Each wall is flat, endless, passes through zero and stands at right angles to its row. A trip goes straight from one point to another. Which walls does it cross, in order?

Walls:
(1): [0.05 0.15]
(2): [-0.03  0.16]
(3): [-0.24 -0.69]
(4): [ 0.59 -0.14]
(5): [0.41 0.04]
(6): [0.25 0.47]
Trips:
[ 0.11 -0.68] to [-0.42 -0.04] => 5, 4, 2
[ 0.00 -0.88] to [-0.86 -0.56] => 4
[-0.19  0.13] to [-0.44  0.06] => 6, 3, 1

Walls:
(1): [-0.57  0.39  0.36  0.04]
(2): [ 0.82 -0.70 -0.06 -0.36]
(3): [ 0.15 -0.26  0.25  0.08]
(4): [ 0.15 -0.10  0.34 -0.30]
Trips:
[ 0.55 -0.21 -0.51  0.44] to [ 0.50  0.29 -0.22  0.47] => 3
[-0.48 -0.17  0.38  0.33] to [ 0.13 -0.34 -0.88 -0.16] => 1, 3, 2
[-0.39 -0.16  0.04 -0.01] to [ 0.25  0.39 -0.14  0.41] => 1
[-0.36  0.16 -0.56 -0.19] to [ 0.18 -0.26 -0.18  0.21] => 1, 2, 3
[-0.29  0.56  0.80  0.78] to [ 0.50 -0.41 -0.43  0.14] => 1, 2
[ 0.01  0.45 -0.18  0.02] to [ 0.36 -0.52  0.33  0.42] => 1, 3, 2, 4

Walls:
(1): [-0.71  0.00 -0.90  0.02 -0.20  0.26  0.93  0.37]
(2): [ 0.22 -0.25  0.18  0.26 -0.28 -0.43  0.05 -0.27]
(3): [-0.26  0.10  0.03  0.03  0.01 -0.01  0.23 -0.09]
(4): [-0.13  0.37  0.02  0.07 -0.32  0.38  0.57 -0.47]
(5): [-0.22  0.08  0.23 -0.15 -0.14  0.09  0.38 -0.30]
Trips:
[ 0.34 -0.14 -0.19 -0.66  0.26  0.16 -0.38  0.53] to [ 0.05 -0.66  0.04  0.57  0.31 -0.15 -0.33 -0.23] => 2
[-0.94 -0.39 -0.37 -0.15  0.65 -0.48 -0.05 -0.43] to [ 0.31 -0.02  0.23 -0.54  0.04  0.17 -0.34 -0.24] => 1, 3
[ 0.69 -0.50 -0.64  0.00  0.13 -0.55 -0.16 -0.23] to [ 0.16  0.12 -0.85  0.20  0.54  0.00 -0.06 -0.30] => 1, 2
[-0.05  0.35 -0.44 -0.40  0.60  0.31  0.39  0.74] to [-0.44  0.11 -0.08  0.37 -0.52 -0.31  0.16 -0.85] => 4, 5, 2
[-0.59  0.08  0.06  0.31 -0.45 -0.44  0.08  0.63] to [-0.12  0.26 -0.32 -0.04 -1.22  0.53 -0.18 -0.85] => 5, 4
[-0.04  0.06  0.38 -0.18  0.54 -0.14 -0.02  0.47] to [ 0.22 -0.51 -0.10  0.08 -0.37 -0.56  0.38  0.45] => 2, 1
[ 0.41 -0.39  0.33  0.15 -0.15  0.05  0.39 -0.25] to [ 0.14  0.32  0.54  0.49  0.03  0.34 -0.16  0.85] => 5, 4, 2
[-0.21 -0.38  0.46  0.20 -0.01  0.05  0.10  0.14] to [ 0.57 -0.15  0.24 -0.25  0.47  0.15 -0.64 -0.03] => 3, 5, 2

Walls:
(1): [-0.33 -0.17  0.40  0.71 -0.10  0.22 -0.14  0.42  0.15 -0.06 -0.51]
(2): [ 0.08  0.27  0.26  0.10  0.12 -0.41 -0.20  1.00 -0.09 -0.09  0.01]
(3): [-0.34  0.33  0.18  0.41 -0.98 -0.20 -0.27 -0.34 -0.28  0.29 -0.17]
(4): [ 0.66 -0.57  0.17  0.44  0.32  0.12 -0.41  0.13 -0.08 -0.21 -0.37]
(5): [-0.81 -0.10 -0.42  0.72  0.15  0.88  0.16 -0.17 -0.15 -0.69  0.46]
Trips:
[-0.14  0.76 -0.45  0.07 -0.01 -0.15 -0.35 -0.20 -0.05 -0.06  0.17] to [ 0.15 -0.42 -0.30 -0.16 -0.03 -0.22  0.46  0.54  0.78 -0.63  0.22] => 3, 4
[-0.41 -0.10  0.63  0.34 -0.35  0.03 -0.47  0.22  0.20 -0.08 -0.39] to [-0.16 -0.41  0.83 -0.15  0.31 -0.10  0.71  0.22 -0.28 -0.22 -0.39] => 5, 3
[-0.08 -0.46  0.12  0.14  0.30  0.38 -0.41  0.16 -0.48 -0.21 -0.61] to [ 0.05 -0.22 -0.47  0.08 -0.30  0.80  0.10 -0.22 -0.28  0.17 -0.53] => 2, 3
[-0.21  0.04 -0.09  0.12 -0.22  0.35  0.17 -0.45  0.00  0.11 -0.53] to [-0.11  0.15  0.30 -0.02  1.35 -0.83 -0.14 -0.81 -0.06 -0.35  0.95] => 1, 3
[-0.03  0.28 -0.18 -0.07 -0.18 -0.01  0.53  0.08 -0.84  0.32 -0.01] to [-0.09 -0.21  0.18 -0.11 -0.24  0.21  0.20  0.42 -0.06  0.76  0.28] => 1
[ 0.25 -0.18 -0.37 -0.33 -0.27  0.53 -0.21  0.11 -0.29 -0.71  0.53] to [ 0.21 -0.64 -0.07 -0.33 -0.08 -0.07  0.00  0.08 -0.06 -0.30 -0.60] => 5, 1

Walls:
(1): [ 0.05 -1.01  0.20 -0.14  0.12  0.55  0.38  0.55 -0.12 -0.50  0.79  0.05
  0.74 -0.40]
(2): [ 0.39  0.37 -0.36  0.07 -0.05 -0.20  0.09  0.40  0.34  0.24  0.05 -0.59
  0.31  0.18]
(3): [-0.05 -0.37 -0.37  0.43  0.29 -0.14  0.09 -0.29  0.40 -0.89 -0.35 -0.14
 -0.36  0.14]
(4): [-0.12  0.12 -0.47  0.02  0.39  0.53 -0.31  0.53  0.41 -0.19 -0.09 -0.58
 -0.44  0.06]
(5): [-0.44  1.02  0.74  0.56 -0.35 -0.53  0.15 -0.19  0.11 -0.48  0.66 -0.35
 -0.58 -0.17]
(6): [-0.02 -0.59 -0.23 -0.06 -0.73 -0.18 -0.46 -0.47 -0.45  0.09  0.40  0.25
 -0.39  0.40]
(7): [ 0.56 -0.30 -0.33  0.08  0.31 -0.29  0.24  0.19 -0.23  0.85  0.53  0.41
 -0.57 -0.28]
Trips:
[ 1.00 -0.09 -0.66 -0.51  0.02 -0.39 -0.02  0.53  0.25  0.30 -0.04 -0.58
  0.30 -0.03] to [ 0.01 -0.25 -0.12  0.38 -0.73  0.48 -0.58  0.40 -0.45 -0.24  0.17  0.42
  0.72 -0.69] => 6, 4, 7, 2
[ 0.31 -0.68  0.26  0.48 -0.47  0.32  0.01  0.01 -0.06  0.27  0.27  0.02
 -0.05  0.23] to [ 0.29  0.00  0.09  0.19 -0.05  0.26  0.00  0.45 -0.12  0.06  0.24  0.28
 -0.83  0.34] => 4, 5, 1
[-0.54 -0.54 -0.24  0.40 -0.21 -0.19 -0.53  0.92 -0.44  0.37 -0.22  0.30
  0.46 -0.31] to [-0.37 -0.74  0.29  0.62 -0.39 -0.63 -0.24 -0.04 -0.12  0.00 -0.81 -0.71
  0.00  0.03] => 7, 3, 1, 5
[-0.09 -0.19  0.17 -0.25 -0.08  1.00  0.02  0.01  0.02 -0.14  0.33  0.41
  0.50 -0.27] to [-0.72  0.24  0.50  0.18  0.38 -0.28 -0.34 -0.20  0.27 -0.68 -0.04  0.13
 -0.30 -0.25] => 4, 5, 3, 1
[ 0.29 -0.09 -0.24  0.06 -0.09 -0.15 -0.14  0.77  0.33 -0.07 -0.05 -0.65
  0.09  0.35] to [ 0.05  0.08 -0.34 -0.13  0.24  0.09 -0.68 -0.07  0.86  0.11  0.58  0.02
 -0.68 -0.08] => 7, 1, 5, 6
[ 0.19  0.19 -0.31  0.24  0.20 -0.65  0.14  0.07  0.69  0.53 -0.20  0.31
  0.07  0.06] to [ 0.22  0.32 -0.05 -0.40  0.02 -0.04 -0.15 -0.22  0.35  0.06  0.62 -0.11
  0.89 -0.02] => 3, 1, 7
[ 0.72  0.20 -0.44  0.59 -0.12  0.32  0.92 -0.36  0.19  0.07  0.17 -0.34
 -0.64 -0.17] to [ 0.05  0.03  0.28  0.09 -0.19 -0.07 -0.37 -0.01  0.38 -0.26  0.76  0.60
  0.70 -0.32] => 1, 4, 3, 6, 2, 7
[ 0.51 -0.24 -0.57 -0.32 -0.04  0.57 -0.53 -0.01 -0.62  0.52  0.51 -0.22
  0.13  0.41] to [ 0.46 -0.04  0.51 -0.79  0.66 -0.36 -0.15  0.18 -0.11  0.14 -0.33  0.03
  0.26 -0.07] => 4, 6

Walls:
(1): [ 0.04  0.00  0.19  0.18 -0.17 -0.27 -0.07  0.35 -0.63 -0.11 -0.06  0.43
  0.34  0.20  0.44 -0.29 -0.06  0.16 -0.37 -0.23  0.23  0.47  0.25  0.35]
(2): [ 0.06 -0.42  0.03 -0.41 -0.07 -0.08 -0.19 -0.07 -0.12  0.83  0.28  0.25
 -0.69  0.40 -0.71 -0.27 -0.10  0.04  0.36  0.38  0.40 -0.01 -0.44  0.56]
(3): [-0.32 -0.70 -0.10 -0.03 -0.34 -0.23 -0.20 -0.20 -0.47  0.25  0.04 -0.19
 -0.65 -0.02 -0.22  0.17  0.18 -0.51  0.38 -0.73 -0.21  0.38 -0.46  0.18]
(4): [-0.15 -0.55 -0.06  0.38 -0.50  0.00  0.13 -0.49  0.79 -0.28  0.17 -0.11
  0.44 -0.59  0.75 -0.50  0.07  0.17 -0.37  0.13  0.39 -0.57  0.39 -0.15]
(5): [-0.54  0.57 -0.52  0.33 -0.39  0.22 -0.22 -0.47  0.12  0.04  0.02 -0.34
 -0.12  1.06 -0.11 -0.53  0.30 -0.18 -0.56  0.14 -0.65  0.39 -0.03  0.33]
(6): [ 0.78 -0.07  0.08 -0.09  0.08  0.30  0.23  0.59 -0.11 -0.20 -0.61  0.47
  0.17  0.09  0.59 -0.41  0.26 -0.22  0.34 -0.36 -0.64 -0.01 -0.53 -0.68]
(7): [ 0.24 -0.24  0.09 -0.17  0.14  0.61 -0.10  0.46  0.71 -0.85 -0.56 -0.62
  0.80 -0.40  0.13 -0.30  0.22 -0.53 -0.51 -0.01 -0.04  0.00  0.21  0.08]
(8): [ 0.11  0.36  0.39  0.78 -0.78 -0.13  0.28  0.48 -0.31  0.67  0.19 -0.12
 -0.42  0.64  0.36 -0.25 -0.04 -0.08 -0.34  0.52 -0.68  0.91  0.12 -0.18]
(9): [-0.29 -0.16  0.36  0.22  0.20  1.09 -0.23  0.20 -0.60  0.03  0.08  0.28
  0.47  0.22 -0.48 -0.05  0.67 -0.76  0.21 -0.15 -0.43  0.43 -0.37 -0.18]
(10): [-0.56 -0.05  0.31 -0.05 -0.70  0.08  0.13  0.48 -0.34  1.00  0.30  0.46
 -0.04 -1.03  0.10  0.21 -0.18 -0.27 -0.16 -0.01  0.14  0.51  0.17  0.61]
(11): [ 0.58 -0.49 -0.14  0.17  0.22 -0.39  0.23 -0.07 -0.30  0.13  0.38 -0.14
  0.18  0.67  0.11 -0.08  0.31  0.06 -0.05  0.41 -0.21 -0.59 -0.12  0.50]
Trips:
[ 0.01  0.39 -0.20 -0.36  0.04 -0.77 -0.47 -0.81  0.13 -0.21 -0.10 -0.58
  0.40  0.02 -0.12  0.63 -0.36 -0.45 -0.16 -0.11 -0.25 -0.37 -0.17 -0.01] to [ 0.58  0.61  0.03 -0.19 -0.39 -0.29 -0.08  0.26  0.03 -0.38 -0.26 -0.23
  0.04 -0.19 -0.54  0.12  0.49  0.35  0.10 -0.19  0.77  0.30  0.20  0.33] => 11, 3, 5, 1, 2
[ 0.10  0.37  0.33 -0.47  0.37  0.28 -0.02  0.92 -0.28 -0.14 -0.01 -0.11
  0.02  0.37  0.28 -0.83 -0.71  0.74  0.40  0.40  0.52  0.73 -0.15  0.23] to [-0.40  0.19  0.45  0.08  0.36  0.24 -0.58  0.83 -0.08 -0.68  0.53  0.19
 -0.10  0.54  0.63 -0.19  0.32  0.16 -0.04  0.07 -0.35 -0.24 -0.38 -0.53] => 10, 9, 2, 5, 11
[-0.86  0.14 -0.14 -0.03  0.14 -0.05 -0.22  0.55 -0.22  0.08 -0.09  0.13
  0.29  0.48  0.24  0.25 -0.60 -0.46  0.12  0.27  0.08  0.06  0.26 -0.23] to [ 0.16  0.87  0.01 -0.22 -0.36 -0.25 -0.11  0.67 -0.02 -0.34 -0.12  0.40
 -0.40  0.45 -0.36 -0.03 -0.53  0.19  0.83  0.40 -0.54 -0.02 -0.05 -0.11] => 6, 2, 10, 9, 1
